Every row gives one point. Examples show where two turns around zero, p and q, send a point. Where does a point land after both, in the order given? Backwards means that the second turn is done in reverse. Each puzzle has new turns, and all numbers are rounded.

Turn p:
[ -7 -20  24] -> [-13 -27 -12]
[  7 -11   6] -> [  4 -10 -10]
[-33  18   8] -> [-30   3  23]
[50 30 54] -> [ 46 -53  37]
[-26 -24  -1] -> [-29   0 -20]
[  9   6 -90] -> [ 22  86 -20]
Turn q:
[ 27  14 -53] -> [  1 -30 -53]
[  7  21 -27] -> [  3  -2 -35]
[-44   2  36] -> [-13  45  32]
[ 14 -74  -2] -> [-29 -56  41]
[-8  1 55] -> [21 27 44]
[ 4 37 -9] -> [ 18  16 -30]
Where do these land?
q, then p backwards: [ 21  -2 -16] -> [ 12 -17  16]
p, then q: [-35  71 -25] -> [42 67 25]
p, then q: [ 19 -37  45] -> [-36 -48  12]
q, then p: [ -5 -32  -4] -> [-27 -16 -10]

Turn p:
[ 17 -39   5  26] -> [-26 -40 -14  -8]
[-15  27   1  33] -> [ 21  -3 -21  34]
[-38 -40 -27   5] -> [-52  19 -26   8]
[ 12  37  -6 -58] -> [ 33  42  35 -29]
[ 37 -17 -11 -28] -> [ -3  -4  11 -49]
[-13  32  38  21] -> [ 26 -14  15  44]
Turn q:
[-8 -3  8 13] -> [ 12 -11   7  -1]
[ 20  -1  35 -13] -> [ 7 29 29 -4]
[ 16  -4 -97  16] -> [-11 -10 -96  22]
[-5 25 36 15] -> [10 -7 40 21]
[-16  -2 -19 -47] -> [-46   4  -9 -25]
[ -6 -15  37  17] -> [ 30  -5  29 -12]
Where do these land?
p, then q backwards: [-12   3 -55  39] -> [ 26 -18 -61   4]
q, then p: [  9 -15 -48  61] -> [ -6 -16 -58 -52]
p, then q backwards: [ 18  31  10 -16] -> [  6 -17  31  19]
q, then p: [  5  16  28 -60] -> [13 26 37 50]
q, then p: [  1 -14   6 -38] -> [ 8 32 23 10]
p, then q backwards: [-26  -2  32   9] -> [-1 41  7  8]
p, then q: [  5 -19  27   6] -> [ 18  -9  10 -26]

Turn p:
[ 11  23 -54 -52] -> [ 25  -7 -73  16]
[-27 -12  61  13] -> [-29  32  42 -34]
[-42 -44  26   8] -> [-59   1  19 -24]
[ 26  39 -36  23] -> [40 -6 -1 49]
[32 -6  3  8] -> [ 23 -20  13  -7]
Turn q:
[20 50 15 25] -> [-25  55  11   2]
[ -8 -46  20 -15] -> [ 45 -24  -7 -13]
[-20  58   1   9] -> [-51  28  -4 -22]
[ 15 -70 -25 -54] -> [ 49 -62 -34  36]
[ -7   8 -11  35] -> [-18   3  34  -3]
Where do these land?
q, then p backwards: [ -1 -28   6 -33] -> [ 30   3 -25 -20]
q, then p: [-53 -22 -57 -28] -> [-67 -47  -9 -21]
q, then p: [15 48 17 13] -> [  8  47 -10  25]
p, then q: [47 14 11 16] -> [36 30 -4 24]
q, then p: [-43 -39   9 -26] -> [ -3 -47 -31 -32]
p, then q: [34 27 15 58] -> [42 59 17 -4]

Turn p:
[-63  25   1 -18  17 -37] -> [ 13  25  29 -42  24  51]
[ 14  -6 -23 -24 -24 -36] -> [ -4 -28  43  20  -2  13]
[ 20 -36 -27  -2 -52  51] -> [ 47 -40 -17  45  -2 -41]
[ 40 -33  31  43  -3 -28] -> [-50   3 -28  52 -12  14]
[ -4  32  32 -13  55  29] -> [-19  45 -10 -50   6 -32]
[ 25 -19 -45   8   9  43] -> [  7 -51 -28  -7   0 -39]
[ 18 -22  54  14  43 -18] -> [-60  38 -21  12  20   0]
[-49  60 -22  -8 -44  -5] -> [ 65   8  32 -29 -34  35]
Turn q:
[ 35 -10  27   6 -32  12] -> [-10 -15  40  20 -27 -14]
[ 20   3 -23   3  44  37] -> [-28   1 -46 -12 -20 -28]
[ 48  42 -25  50 -19  36] -> [ 11  27 -15  29 -81 -20]
[-25 -24  35 -40 -14 -22] -> [  1 -26  41 -20  43  13]
[ 74  22 -41  54  28  -4] -> [  7  17 -53  63 -41 -50]
[-68 -51   0 -27 -16 -19] -> [-22  17  30 -26  65  44]
[-35  10  -6 -48  -4 -23] -> [ 28   5  10 -40  41   5]
[-48   8  33   1  13 -18] -> [ 14 -27  -6 -14  22  48]
Where do these land?
q, then p: [-10  25 -41  41  25 -29] -> [  0 -49 -15 -29 -46  -8]
q, then p: [ 46 -41  -7 -30  -9 -13] -> [-37  29   2  -4  13  51]
q, then p: [-50 -12   0  -1 -47  22] -> [ 30  51   4 -14  -5 -40]
q, then p: [ 26   6   3 -45 -26 -23] -> [-51  25  19  18   1   4]
q, then p backwards: [-32   1  45   7  41  15] -> [ -6 -12 -48  39  22 -23]
p, then q: [-18  50 -21 -45  54  23] -> [ 31 -41  25 -44  48 -36]
q, then p backwards: [ 39 -30  20  72 -37   5] -> [ 56  -9  28   9 -55 -48]

Turn p:
[-18  33 -16  15 -30   2 -26  44] -> [-38  39 -32   5   3  16 -23 -25]
[ 18 -62   7 -41 -13  11  16   7] -> [ -8 -61  10  36 -26  10   4  22]
[ 44 -26  26  24  28   9   1 -20] -> [ -8 -32  38 -24   8 -42  13  10]
[-84   7 -71  13  37 -81 -33  29] -> [ 63  18 -88  26  55   2 -27 -76]
[-27 -11  -3 -13  -1  29  -3 -22] -> [ 7 -9  9  1 18 39 16 10]
[  1 -26  -8   6 -31   1  36 -30] -> [ 22 -18  38   2 -19  22 -27   5]
[  0 -24  49 -23 -33  -3  -4 -30] -> [ -2  -5  51  35 -23  11  32  -3]
[37 68 51 42 50 30 27 29] -> [-33  57   6 -41  23 -69   1  63]
[ 23  89 -39 -27 -14   2   7  28] -> [-11  57 -62 -39 -51   9  -8  16]
[  6 -47   3   5   7   1 -19 -35] -> [  9 -44  30  -3  12   3  18 -21]
Turn q:
[ 16  33 -17  45  61  14  -7  40] -> [ 49 -15 -20  52  25  29 -45   0]
[35 18 38 51 34 22 -2 -7] -> [ 24 -15 -34 -24  26  36 -53  -4]
[-19  35  -2 -61 -13  -9  -5  17] -> [-29  30  18  29 -34   3  11  41]
[-15   8 -36  38  -2  22 -30 -14] -> [ 40  21 -24  10  18  13  28 -24]
[ 11  20  25  87  -5  -6 -17  10] -> [ 49  10  13 -26  36  47 -35 -33]
[  1  -8  36  15  17  -5 -15 -48] -> [-27  12 -33 -32  13   9 -19 -29]
[-17 -82 -22 -20 -19  -3  32 -24] -> [-28 -44   8 -20  -4 -55  52 -30]
[-68 -49   3 -62 -29  14  23   7] -> [-59 -32  24   8 -47  -4  72  -6]
[ -3  -8   9 -67 -32  -4  85 -42] -> [-77 -26  16 -33  16 -35  39  61]
[ 30  26 -27 -17   9 -62 -17  31] -> [ 13  37  35  38  -2 -39 -43  13]
[ 30   7  -7  -8 -21  15 -47  30] -> [ 46  21  -1  -3 -46  -3  -9  10]
Where do these land?
q, then p backwards: [ 39 -41 -36  -7   8 -59  -9  15] -> [ 29 -17  29  45  12 -62  16  10]
p, then q backwards: [33 32 59 -5  7 19  3 22] -> [ -4  13 -17 -65 -27 -23  12 -22]
p, then q: [  4  23   3 -50  39  33  -3  12] -> [ 16 -38  32  41   9 -11  20  27]
q, then p: [-26  22   8 -36 -16   5  27 -47] -> [ 21  26 -36  27  25  19 -21  34]
q, then p: [17 40  6 15 12 36 40 34] -> [-57 -40 -17   1  23 -19 -10  17]
p, then q backwards: [-33  12 -17 -28 -52  12 -20 -14] -> [-50  23  29  14   2  20 -32  13]
p, then q: [ -8 -19  70  20  16  31  39  57] -> [  9  -7  44  49   3  52 -42 -53]
p, then q: [ 17 -52 -51  44  -4 -18 -35 -43] -> [-48  -3 -56 -44 -24 -47   4 -27]
p, then q: [-43 -18 -42  48 -10 -59 -43 -36] -> [-21  28 -89 -41  28 -33 -18  -2]
